Every row gives one point. Each copy is the shape, with its points in the same order, turned, moved and blurred by noise. Some copies are also mirrored. Which?

Shape (7 x 2):
array([[-0.4, -5.5],
       [-1.6,  3.6],
       [-1.2,  3.6],
       [-0.6,  1.5],
       [-2.7,  0.2],
       [ 2.1,  4.0],
       [-0.1,  4.5]])
Copy 1 (7 x 2):
array([[-0.4, -3.6],
       [ 0.6,  5.8],
       [ 0.1,  5.5],
       [-0.5,  3.5],
       [ 1.5,  2.2],
       [-3.3,  6.0],
       [-1.0,  6.2]])
Copy 1 is: mirrored
Copy 2 (7 x 2):
array([[ 4.0, -4.1],
       [-3.8,  1.6],
       [-3.3,  1.6],
       [-1.3,  0.8],
       [-1.7, -1.6],
       [-1.1,  4.5],
       [-3.2,  3.1]])
Copy 2 is: only turned
Copy 3 (7 x 2):
array([[-5.0,  0.6],
       [ 3.7,  3.2],
       [ 3.4,  2.9],
       [ 1.8,  2.3],
       [ 0.0,  3.8],
       [ 4.7, -0.5],
       [ 4.6,  2.4]])
Copy 3 is: only turned

Shape (10 x 4):
array([[-0.2, -1.8, -3.1,  1.0],
       [ 1.2, -1.1, -3.3,  2.0],
       [-2.0,  2.2, -1.1, -1.5],
       [ 0.8, -1.0, -5.2,  3.9],
       [ 2.0, -2.3,  4.9, -3.5],
       [ 0.3,  2.8, -0.3,  0.2],
       [ 8.7, -4.0,  2.5, -3.6],
       [-1.8,  4.7, -0.6,  4.0],
       [-3.4,  2.1,  6.4, -0.7],
       [ 2.8, -2.0,  2.0, -2.4]])
Copy 1 (10 x 4):
array([[-0.3,  1.5, -2.3,  2.6],
       [-0.6,  2.9, -2.5,  0.5],
       [ 3.2,  1.0,  2.7,  2.2],
       [-0.9,  5.0, -3.6,  2.4],
       [ 1.3, -7.1, -0.1, -1.2],
       [ 2.6,  1.8,  0.6, -0.1],
       [-5.6, -6.2, -1.8, -5.4],
       [ 5.7,  5.1, -0.3,  0.5],
       [ 6.9, -4.6,  0.3,  2.1],
       [-1.0, -3.1, -0.3, -1.6]])
Copy 1 is: only turned
Copy 2 (10 x 4):
array([[-2.6, -1.7, -2.7,  1.4],
       [-3.0, -2.5, -3.2, -0.1],
       [-1.3, -0.4,  2.3, -0.6],
       [-2.6, -4.9, -4.3,  1.2],
       [-0.6,  6.5, -1.2, -2.6],
       [-0.9, -1.5,  0.2, -2.7],
       [-5.4,  6.7, -5.9, -5.6],
       [ 2.7, -4.7,  0.8, -1.4],
       [ 4.8,  3.6,  2.5, -1.2],
       [-2.3,  3.8, -2.1, -2.1]])
Copy 2 is: mirrored
Copy 3 (10 x 4):
array([[ 0.7,  0.9,  1.8,  3.9],
       [ 0.2,  0.3, -0.1,  5.2],
       [ 0.0,  3.5,  0.7, -0.1],
       [ 0.5,  0.9, -0.4,  8.0],
       [ 0.3, -4.6,  0.6, -3.8],
       [ 0.1,  2.2, -1.5,  0.1],
       [-4.0, -8.5, -2.9, -0.9],
       [ 3.5,  5.0, -2.9,  2.5],
       [ 5.1,  1.0,  0.6, -5.2],
       [-1.1, -4.0, -0.3, -1.6]])
Copy 3 is: only turned
Copy 4 (10 x 4):
array([[ 3.8, -1.3,  2.2, -1.7],
       [ 2.5,  0.0,  1.9, -3.8],
       [ 2.1,  0.8, -1.7,  1.2],
       [ 4.6, -2.1,  1.1, -4.6],
       [-4.6,  2.0,  3.4,  1.3],
       [ 1.2,  0.4, -1.9, -1.1],
       [-4.2,  6.8,  6.8, -3.7],
       [ 2.2, -2.4, -5.0, -3.1],
       [-4.7, -1.3, -2.9,  2.3],
       [-2.4,  2.4,  3.1, -1.4]])
Copy 4 is: mirrored
